Each row is a point. Each copy is the shape, with its points in the same order, stretched, turned, moved and blurred by noise. Is it also mirrored, or only turned?

Shape (5 x 2):
[[-11   7]
 [-30  -7]
 [ -7   8]
 [ 45 -42]
 [ 18   9]]
Copy 1:
[[-17  16]
 [-46  15]
 [-17  14]
 [-13 -60]
 [  4  -5]]
Copy 1 is: only turned
Copy 2 (5 x 2):
[[-14  -7]
 [  6 -22]
 [-16  -1]
 [ 39  27]
 [-15  19]]
Copy 2 is: only turned

Shape (9 x 3):
[[ -9 -49 -17]
 [-18  31  37]
 [ 31 -43 -34]
 [-27  -8  54]
 [  9   0 -21]
 [ 20 -19  -7]
 [-30 -13  26]
 [ 10 -11 -14]
 [ -5   1  40]]
Copy 1:
[[ 10   5  36]
 [ -1   6 -36]
 [ -3 -31  31]
 [ 36  22 -16]
 [-22 -23   3]
 [  5 -22  12]
 [ 15  20  -1]
 [-10 -20  10]
 [ 23   4 -20]]
Copy 1 is: only turned
Copy 2, 9 rows:
[[ 54   8 -43]
 [-34  24  31]
 [ 60 -31 -48]
 [ 17  37  32]
 [  1 -12 -25]
 [ 32 -14 -20]
 [ 13  32   4]
 [ 16  -8 -22]
 [ 14  15  24]]
Copy 2 is: mirrored
Copy 3:
[[-33  11 -50]
 [ 19 -43  25]
 [-36  48 -29]
 [-13 -58  -1]
 [  2  21  -6]
 [-13  17  -8]
 [ -9 -36 -12]
 [ -6  21 -11]
 [ -4 -36  11]]
Copy 3 is: mirrored
Copy 4:
[[ 33  12  17]
 [-25 -33   6]
 [ 13  44  10]
 [  0 -33  32]
 [ -5   5 -10]
 [ -5  16  21]
 [  7 -28  15]
 [ -5  12   1]
 [-19 -23  26]]
Copy 4 is: only turned

Shape (10 x 6):
[[ 16  -3   4 -33   5  28]
 [ 24 -14  -6  -5   1   1]
 [ -9  31 -18 -32 -12 -24]
 [  7 -36  21 -17  11 -18]
 [-16   5 -11 -21 -12   3]
 [  4  -6  28  13 -34  24]
 [ -8 -16   6   0   0  -9]
 [ 15  12   6  -1   7  20]
 [ -2  26  -3 -19  -6   6]
 [-15 -28  22  14 -20 -16]]
Copy 1, 10 rows:
[[-51  -7  12   1  30 -19]
 [ -8 -26   0  -4  -2 -14]
 [-39   9 -32  -5 -13  24]
 [-14 -14 -21  30  -9 -34]
 [-36   2  -1   1  -9  13]
 [  0   7  39 -28 -17 -29]
 [ -5  -6   0  14 -12  -9]
 [ -8   5  17 -15  28 -13]
 [-29  17   0 -11  13   8]
 [ 12  -1   5   7 -38 -20]]
Copy 1 is: only turned
Copy 2, 10 rows:
[[ -1 -11  36  -2  -8  22]
 [ 11   5  -4   9  -7  32]
 [-11  -3  -9 -60  14  18]
 [ 25 -20  -6  19 -34  10]
 [-10 -18  -4 -22  17   0]
 [-49 -11  -9  13 -27   2]
 [  6  -7 -18   9 -12  -4]
 [ -7  26  16  -1 -15  10]
 [-18   6  10 -32   2   9]
 [-12 -23 -37  21 -23 -12]]
Copy 2 is: only turned
